Rows are points. Before rounding, the points of a table are all equally far from one centre. They may lie mostly on one side of it. Write the centre, to within rounding.
(in the rows, 128 means zero)

Points:
[[177 135]
 [ 92 101]
 [ 92 104]
 [126 155]
 [134  64]
 [ 95 128]]
Centre: [138 110]

Points, 9 rows:
[[ 91 187 111 117]
 [151 103 142 131]
 [141 170 173 144]
 [100 124 191 130]
 [ 69 102 112 147]
 [133 122  99 173]
 [120 191 119 163]
 [ 93 180 161 107]
 [144 115 102 120]]
Centre: [107 141 135 139]

Points, 12 rows:
[[131 126 118 163 166  83 112 114]
 [119 160 157  86 152 154 145  64]
 [122 149 156 148 150 150 153 143]
 [101 134 125  59 135 161 156 143]
 [134 182 108 147 113 111 141  86]
 [114 161 179 104 143 133 140  72]
 [102 127 129 115 159 153  80  65]
 [141 159 133  80  98  67 125  83]
 [103 160 137  41 179 119 118 116]
 [155 124 195  93 137 136 144  94]
 [ 89 127 141  86 184 119 147  94]
 [ 82 157 142 124 130 104  88 146]]
Centre: [142 139 123  98 139 125 113 116]

Points (18 x 11):
[[125 135  79  65  73 108  97  88 127 107 133]
 [115 162 153 111 111 143 130  79 133  97 147]
 [164 132 105  71 115 115  93 135 138 130  68]
 [150 178 123  64 103 111 130  86 114  97  99]
 [154 178 150 100 112 117 129 113 154  86 154]
 [175 141 149 123  97 107 117 134 175 116  91]
 [159 128 122 105 130 127 124 152 164  73 150]
 [193 133 134  80  99 162  81  99 122  84 104]
 [162 132 134  79 114 146 127 148 158 119  85]
 [196 126 146  91  92 106 149 123  89 112 124]
 [220 137 146 127 128  99 115 119 127  97 128]
 [148 158  98  96 128 100 126 115 157  70 161]
 [119 133 126  93 112  91 149 127 115 100  90]
 [159 170  80 109 106 101 121 134 108  88  74]
 [168 144 134  76  86 106 107  89 138  90  76]
 [170 165  88  94  79  94 140 111 153  99 161]
 [206 160  99  76  93 153 130 121 138 100 151]
 [173 169 106 108  67  97 144 108 139  97  86]]
Centre: [159 135 107 117 108 128 114 107 124 116 124]

Points:
[[156 175 130  86 110 118 156 142 171 175 119 134 117 109]
 [202 112 101 100 120  90 163 108  84 120 128  94 124 111]
 [172 181 140  75 136  69 118 148 143 141 121 129 142  99]
 [165 141 112  92 117  64 180 121 123 196 150 107 171 148]
 [136 188 137  91 123  81  88 128  76 105 128 116 157 115]
 [116 145 125 162 145 139 132 102 131 228 135 119 134 136]
 [138 179  71  82 133 113 109 119 148 160 128 108 161 100]
 [141 129  61 116 124 102 170 143 103 193 141 148 170 148]
 [173 153  78 111 120 118 128 150 146 118 100 139 192  86]
 [176 161 117 134 151 127 160 140 129 189 110  70 104 151]
 [230 119 121 132 164 102 134 122 128 135 186 117 137 140]
 [126 112 103 137 106 132 154 157 115 156 184 105 197 101]
 [141 110  79 120 132 117 118 157 140 106 119 173 139 125]
 [188 135  79 125  89 104 128 128 136 176 141 116 190 170]
 [151 149  73  85 128 133  96 128 141 123 118 116 175 112]
 [162 122  71 161 104 136 108 166 141 161 139 144 165 148]
 [134 148 101  97 116 114 164 156 106 208 134  99 134 126]
 [164 103 126 137 104 106 114 155 122 145 146 148 205 170]
 [170 131  95 124 165 110 157 151 156 186 103 127 142 169]
 [138 168  81  72 165 109 131 140  94 143 162 157 164 122]
 [144 108  79 130 149  48 143 151 143 129 145 145 174 135]]
Centre: [152 159 124 148 132 110 146 115 116 136 139 127 152 129]

Points:
[[ 93 120 159 162 105 147  87 107 159 171 153 109 171  95 191  72 119 196
   99 154 138 125 143 119]
 [139 100 136 157 102 156 104 131 117 135 169 113 114 103 174 117 129 140
   74 116 207 162 157 110]
 [150 166 152 146  76 138 103 159 111 111 152 117 139 114 177 116 146 180
  110 144 148 130 180 151]
 [122 149 160 142 113 116 116 139 141 172 114  75 129 106 176  97 132 150
   93 131 168 156 163 156]
 [109 152 169 146  71 116 143 105 120 151 149 120 165 127 169 112 121 145
   64 164 176 127 134  89]
 [160 117 149 198  67 117 118 116 111 158 136 125 140 152 161  99  93 170
  119 148 155 165 169 127]
 [117 145 166 159  71 161 124 140 169 127 108 120 116 126 191 107 103 169
   77 135 134 114 177 102]
 [115 123 126 116  72 146  70  92 131 171 164 108 136 139 160 101 113 173
   85  90 156 123 162 121]
 [139 143 130 161  88 125 115 178 137 157 156 100 127 110 216 104 113 175
   83 144 135 140 166 110]
 [114 117 165 143 105 154 110 134 148 165 151 104 128 148 188 145 123 211
   72 114 134 114 185 129]
 [152 140 139 180 111 155  85 106 183 145 158  98 122 125 192 123 124 158
   87 125 157 136 156 101]
 [113 142 181 170  86 142 124 138 141 151 174 105 139 102 210 118 112 137
   94 142 139 124 171  88]
 [ 83 131 132 132  98 150 117  98 107 138 151  79 130 117 182 155 151 189
   82 168 154 156 183 108]
 [128 164 146 164 117 182 137 134 151 150 150 127 119 123 197 140 122 165
   63 176 170 143 168 140]
 [108 107 111 159 117 147 144 146 149 165 140 106  85 114 171 112  56 228
  111 150 156 161 167 127]
 [106 148 150 144  85  81  89  98 148 174 154  95 161 127 165 125 105 192
  128 153 149 162 174 104]
 [ 91 138 184 151  78 151 124 109 136 122 147  89  97 104 205 135 105 155
  113 161 145 109 165 101]
 [115 130 123 140  96 130 104 134 158 144 127  95 109  93 187 134 141 173
  135 121 181 181 152 157]
 [104 142 171 149  79 136 125 116 124 147 149  76 157 134 174 121 115 156
   73 148 123 111 157 125]
 [146 152 140 129  97 161  83 131 163 169 142 106 135 144 157 136  92 175
  113 184 160 169 201 113]
 [114 123 129 168 111 133 118  94 126 155 148 109 105  89 164 139 122 125
   94 163 198 149 150 157]
 [120 172 159 114 108 138 113 135 123 129 131  92  95 146 174 105 131 141
   84 133 170 141 178 100]
 [116 117 152 163  65 127 113 129 164 132 132  95 120 142 193 130  96 183
  121 148 170 154 194 129]
 [118 128 151 174  79 158  99 136 151 161 143 113 151 149 188  90 124 182
   86 157 161 104 157 119]
 [100 138 176 163  77 154  96 133 167 174 108 125 108 130 175 127 137 164
   87 149 158 127 156 103]
 [130 121 186 137 117 168  99 126 172 104 184 108  99 133 152 123 110 182
   81 149 150 152 167 112]
 [121 159 156 120  94 125 112 116 108 156 147 129 147 145 148  99 128 120
  101 170 157 156 200 128]
 [126 138 138 121 101 122 128 131 161 155 149 118 132 149 182 142  97 138
   48 151 149 162 167 116]
 [145 144 154 163  96 145 158  92 179 152 115 110 139 142 178  69 124 184
   66 140 152 143 146 126]
 [108 124 165 113  99 122 108 121 136 156 103  77 143 122 192 116 100 157
   97 124 164 117 192 124]
 [130 125 168 106 113 134  92  72 171 179 148 102 116 129 152 122 125 215
  110 172 177 114 201  89]]
Centre: [136 129 144 127 107 143 135 106 131 155 148 132 121 102 160 114 113 185
 116 144 150 140 157 110]
